Each row of a before or after table is a point. The points were changed in one or more steps. Then noise was added and the rows were shuffled. The steps act on columns, c1 being the first. What was done? A step turns or swaps two columns, mirrors them in a line or flattens them onto one, adds a multiple of one to another, or multiplies or shifts one. Angles are multiples of 10 degrees, from the lower column toward the higher: turns from -170 to 170, lines from 10 to 170 but not 90. Use the fewest steps. Two steps may share a column if one is a turn and the other turns, adds or multiplies; they go together, in the order done. Otherwise the lowest column goes first.

Before, 11 rows:
[[ 3.8  1.5 -0.6]
 [ 2.9  4.4  2.9]
 [-4.7 -5.9 -4.1]
 [ 4.0 -4.7 -4.9]
 [-0.7  0.6 -0.2]
 [ 1.4 -3.5  3.0]
 [-4.2  3.7  3.8]
 [-5.6 -1.3  1.8]
 [ 2.2 -3.5  1.3]
 [-4.7  1.6  4.7]
 [-4.0 -2.3  6.1]]
After:
[[ 1.0  6.0  0.6]
 [ 1.9 -5.9 -0.6]
 [-1.5 -7.4  0.2]
 [ 1.1  2.3  0.4]
 [-2.1 -3.1  0.0]
 [ 1.2 -5.1  0.2]
 [-2.1  2.1 -0.2]
 [-0.1  0.7  0.4]
 [-1.5  4.7 -0.2]
 [-2.7 -1.5  0.0]
 [ 0.5 -4.8 -0.8]]
Steps: multiply c1 by 0.4; multiply c2 by 1.3; multiply c3 by 0

Before:
[[ 3.0  1.1 -1.0  6.5]
 [-0.1  0.1 -3.9 -0.3]
 [-3.3  0.9 -4.4 -1.4]
 [-1.0  2.1 -0.9 -0.4]
 [ 2.2 -1.2  1.9  2.9]
 [ 1.7  0.5  6.0 -0.3]
 [ 2.1  1.5  0.6  2.3]
 [-1.9  0.3 -2.6  3.0]]
After, 8 rows:
[[ -1.4   0.7   8.2   6.7]
 [  5.4   1.0   3.6  -1.7]
 [ -2.6  -0.3   0.0   2.7]
 [  1.3   1.4  -0.1  -0.6]
 [  3.3   0.2   2.3   3.1]
 [  2.1   0.1   9.0   0.1]
 [ -5.4   0.2 -10.5  -0.3]
 [ -1.9   1.0   3.1   2.3]]
Steps: turn c1 and c3 by 140 degrees; multiply c3 by 3; multiply c2 by 0.7

Before (9 x 4):
[[ 4.1  1.5  3.1  4.1]
 [ 2.8 -1.1  2.8 -3.7]
 [-3.1 -4.0  2.9 -5.7]
 [-0.7 -0.3 -2.7 -3.4]
 [-2.0  1.2  3.1 -4.0]
 [-0.1 -3.2 -3.6  1.6]
 [ 3.2 -1.2 -3.6 -3.7]
 [-2.7 -1.7  2.3 -2.5]
 [-3.1  6.1  1.6 -0.8]]
After (9 x 4):
[[ 0.1  4.4  3.0  2.1]
 [ 2.8 -4.2  3.0 -7.7]
 [-6.7 -0.8  1.6 -1.8]
 [-1.9 -1.5  3.0 -6.2]
 [ 2.3  2.7 -3.7 -1.0]
 [ 0.7 -3.1  2.3 -4.0]
 [ 2.1  2.3  2.8 -5.6]
 [ 3.0 -1.1 -3.5  4.0]
 [-0.1 -0.8 -2.7 -1.4]]
Steps: turn c1 and c2 by 70 degrees; add -0.7 times c3 to c4

Before (14 x 6):
[[ 2.9  2.6 -2.6  4.3 -4.7 -2.6]
 [ 3.0 -2.6  0.9  3.6  1.7 -1.6]
 [ 2.5 -0.8 -2.0 -0.5  0.5  0.8]
 [-2.4 -2.7  0.6 -2.6 -3.7 -4.2]
 [-2.8  3.3  1.4 -2.7  0.3 -4.5]
 [-0.6  3.8 -4.8  0.9 -3.9 -1.2]
 [-0.9  0.4 -4.8  3.6  0.3 -4.9]
 [-3.0  4.4 -1.7  3.5  0.7 -2.9]
 [-1.9  0.9  1.7  1.4 -1.3 -1.8]
 [-3.0 -2.7  2.4 -2.1 -5.1  0.5]
 [ 2.2  2.9 -2.6  0.2  1.9  1.3]
 [-2.3  0.2  1.9 -2.0 -0.2 -5.0]
 [-0.8  0.8 -2.7 -2.1 -2.1  1.2]
 [-1.8 -0.4 -1.1 -1.1 -2.4 -4.0]]
After (14 x 6):
[[  1.4   3.6  -4.9   0.9  -9.8  -2.2]
 [  1.9  -2.0  -1.9  -0.5   1.2   1.4]
 [ -0.2   1.0  -2.8  -2.2  -5.2   0.9]
 [ -3.7  -1.1   0.6  -2.4  -9.4  -3.8]
 [ -1.2   1.9   1.9   1.4  -3.4  -2.5]
 [ -1.8   1.2   1.8  -1.9  -0.5  -5.5]
 [ -0.7   0.8  -4.9   3.7   0.7  -5.2]
 [ -3.7  -1.0   2.4  -2.0 -12.5   0.8]
 [ -0.5   5.3  -1.5   3.4   1.8  -4.4]
 [ -1.7   0.5  -1.2  -1.2  -5.9  -4.0]
 [ -0.5   4.2   1.3  -2.8   0.9  -5.7]
 [  3.7   0.9  -2.6   4.4 -11.8  -2.9]
 [  3.3   1.5  -2.7   0.3   4.6   0.8]
 [  1.2  -3.7   1.2   3.7   4.3  -0.6]]
Steps: turn c1 and c2 by -30 degrees; add -0.3 times c2 to c6; multiply c5 by 2.5

Before:
[[-0.8 -0.2 -0.5 -1.3  2.1  0.3  0.6 -2.6]
 [ 3.4  3.4  2.2  3.3 -1.4 -0.4  3.5 -2.5]
 [-4.4  2.0  1.5 -4.9  0.4 -4.6 -5.8  2.9]
 [ 1.1 -0.6 -4.2 -2.2  0.9 -2.7 -2.4 -1.2]
 [ 1.5  3.0  1.7  2.2 -2.8  3.0  1.3  1.9]
 [ 4.2  2.4  2.9 -1.2 -2.1  2.7 -0.4 -1.0]
 [-1.2  4.8  1.1 -4.5 -2.0 -0.8  0.0  2.2]
 [-2.4 -1.8 -0.7 -4.4 -2.0 -3.5 -2.3 -0.4]]
After (8 x 8):
[[  0.9   4.7   1.7  -4.7   2.4   0.1  -0.1   4.0]
 [ -0.4  -0.5   2.4  -1.7  -1.8   0.5  -0.1  -4.7]
 [  0.2  -2.0   6.0  -3.8   3.6   2.7   2.1  -0.8]
 [ -4.1  -0.5   3.3  -2.2  -0.1   3.2   2.1  -2.5]
 [  3.6   2.3   7.9  -5.2   1.2   4.3   6.0   5.8]
 [  0.1   2.9 -10.4   3.4   1.7  -0.2  -3.6  -4.7]
 [  0.3   2.5 -13.0  -1.1   0.5  -3.1   0.9  -1.7]
 [  0.7   3.3  -5.4   2.2   1.3  -4.1  -1.5   4.0]]
Steps: turn c1 and c3 by -120 degrees; multiply c3 by 2.5; turn c5 and c6 by 160 degrees; multiply c7 by -1; multiply c8 by 2

Before, 12 rows:
[[-3.3  1.2 -3.7 -2.4  2.1  2.1  1.9  4.5 -4.8]
 [ 1.7 -4.0 -2.8 -3.1  1.0 -0.6  1.1 -2.1 -1.0]
 [ 0.6 -1.7  2.9 -1.7 -4.0  1.7  0.8  0.3 -0.1]
 [-3.7 -0.1  1.9 -1.2  3.0 -2.6  5.0  3.0  3.1]
 [ 2.2 -2.5 -0.5 -1.3  0.6  1.0 -1.5  0.6  0.8]
 [-2.3 -1.5  2.5  3.2 -0.3 -0.4  1.5  4.3  1.4]
 [ 2.0  2.8  4.3 -0.9  2.3 -4.1 -1.8 -3.4  1.9]
 [ 4.0  2.0 -0.3  1.6 -3.8 -3.8  1.6 -2.3  1.0]
 [ 0.3  1.9  3.0 -0.3  3.6 -2.2  5.5 -0.2  1.1]
 [-2.8 -3.4  4.4 -2.9  2.6 -1.9  0.4  3.2 -4.5]
 [-3.0 -2.8  1.1  5.0  2.3 -1.0  4.5  0.5  0.1]
 [-2.7 -4.2  2.7 -1.2 -2.8  1.1 -1.7 -0.6 -1.4]]
After:
[[ -2.8  -1.7  -2.6  -0.6   3.4  -2.3  -4.4   1.6   1.3]
 [ -0.8  -2.7  -0.6  -2.7   2.2  -3.9   2.4  11.1   1.6]
 [  1.4   1.4  -6.7   5.5  -0.3  -0.3  -2.4 -11.4   1.5]
 [  3.0   4.2  -1.9   1.6  -2.9   1.1   0.1   2.6  -1.5]
 [  0.5   0.1  -4.5   2.6   2.8  -2.8  -6.0  -7.9   3.0]
 [  0.2   2.9  -1.5   7.9   2.4  -0.9  -5.4  -0.7   0.3]
 [ -0.7   1.7  -3.2  -2.4  -3.8   1.7  -0.3   0.1   0.0]
 [  2.3   3.4  -7.5   0.1   2.6  -2.0  -1.7  -7.7  -4.6]
 [ -4.2  -2.1   2.6  -2.4  -3.8  -3.8   0.6   6.3   1.0]
 [ -2.0   3.8   4.7  -4.7   1.1  -0.7  -0.1   5.0  -1.0]
 [  1.6  -1.5  -1.0   0.7   2.1   2.3  -3.4 -14.0  -4.8]
 [ -1.3   2.5  -0.2  -3.7   0.4   1.2   2.3  -1.8   0.9]]
Steps: add -1 times c1 to c4; turn c1 and c7 by 150 degrees; multiply c2 by -1; multiply c8 by 3; turn c3 and c8 by 160 degrees
